Each wall is flat, endless, passes through zero and stands at right angles to its row. A trip goes straight from one point to another. List the walls that it crosses, first one first.

Walls:
(1): [-20  -5 -10]
(2): [-16   7 -51]
(3): [-11  15  -5]
(4): [ -1 -27  36]
(5): [ -7 -32  -1]
Trips:
[-13  -9 -28] to [-40  44 -18] => 5
[-28 -60  10] to [22 -1 16] => 1, 5
[-32   9  17] to [-8 35  4] => 4, 2, 1
[ 19 -10 -16] to [31 25 -9] => 5, 3
[ 34 -12 -39] to [-38  23  -2] => 1, 5, 3
[ 1 28  7] to [-20  17   7] => 1, 2

Walls:
(1): [-17 -22 -23  -6  50  12 -16 -24 -10]
(2): [ 20 -25 -45  -1  16  16 -15  33  45]
(3): [ 23  12   0   1  10  15  21   7 -17]
(4): [-14  11  32  -3 -37   0  -4 -48  -1]
(5): [  2  11  -1  11  -5 -39  19  13   6]
(6): [  5 -12 -31 -17   5   7  22  39   4]
(7): [-29  26  -5 -19  13 -28  22   4  -5]
(8): [-14  -2 -10   2  -3  -7 -33  -4   7]
(9): [  3  16 -10 -15 -13  -3 -40 -14  10]
(10): [  3  42  -1  -9 -14 -23   2   6  26]
Trips:
[-29 -31 -27   3  26 -17  18  -3 -21] to [ -3  30 -32 -17   5 -10   5  -5  10] => 10, 9, 3
[ -9 -57 -22  20 -10   3  -2  -3   6] to [-39 -16 -26 -49   0  -4   7 -33 -12] => 4, 7, 9, 2
[-26   1  26 -17  22   4  23  19  -9] to [  1  -5   8  -9  -5  15  19 -10   5] => 5, 4, 1, 7
[  2 -12 -43 -30 -10  38 -18 -23 -31] to [ -2  26 -41   0  -8   6 -40 -28  -4] => 3, 6, 10
[21 -8 12 36 12 -3 30 -7 20] to [-21 -21  26 -18 -21   0   4  -2  -4] => 4, 2, 3, 5, 7

Walls:
(1): [-17   7   1  21  -4  13 -28  17  22  -6 -33  -3 -15 -16 -42   4  -8  11]
(2): [ 23 -20  40  26  -5  -1  19 -15   2   4 -12   9 -28  27  27   6   5  21]
(3): [-53 -23  -3   4   2   2 -10  41 -15  16 -23  18   2   7  16  56  23   8]
(4): [-27 -15  13  -8  -1  20 -17   4  -1  -7 -19   6   2  26   6  26 -13  21]
(5): [-27 -29  37   6  -1  15  18   4  11  -1  38 -34  -7   9  12  -2  49  13]
(6): [-19 -14 -13 -17  15   6 -15  25   7 -11 -18  24   4  12  -8  11  31  20]
(7): [-31   4  20  -3 -22 -13   5 -19 -10   9  15  34  21  16  -4  30  -4  -6]
(8): [  2  12 -19 -25  13  -5   8  13 -25   8  -7  22  -2 -13   8   2  32  31]
(9): [ -1  14  -7  -9  15 -18  -8 -32  34 -32  20 -21   9  26  -4  -2 -15  -2]
(10): [  1 -14 -21 -16  -4  11  15 -16  32 -18   9   1  32   2 -31  11   1  29]
(11): [  8  -2  -5  -7   4 -13 -18  -8  32   3  10  11  22 -31  26  -8   1  20]
(12): [-19  13  20 -12  -3  -5   5 -15  -4  12 -27   4   5  -8  24 -23   8  13]
Trips:
[  6  -5  23  -4  31   8   1  13 -18  15 -26  34  10  19  30   5  17  -5] to [ 21  -2   3 -12  10  31 -32 -17  -3 -12 -16   4  -9 -17   5 -12  -7  16] => 11, 7, 1, 3, 10
[-16  -3  25  28  -3  -6 -12 -14   9  30 -18 -13   2   8  -7 -32  13  22] to [-14   9 -17   3  -6 -27 -23 -14 -10 -19  15  -5  13  44 -13  31 -14   0] => 7, 9, 11, 3, 10, 6, 12, 5, 2, 1
[ 31 -13 -23  32 -29 -21 -16  -3  -2  20  -3   6  -6  15   2 -10  10   0] to [-16   7 -25 -12  23 -12   5 -35   4   5  13   3  13   9   5  11  -9  14] => 9, 7, 10, 8, 2, 12, 4, 6
[ 11   0 -27  13  11  -3  21  37   1 -10  24  28 -17  12  17 -10   5  29] to [-21  -6 -27  36  -6  11 -22  29   5 -40   3 -17 -14 -21  10  11  -7  28] => 1, 4, 2, 8
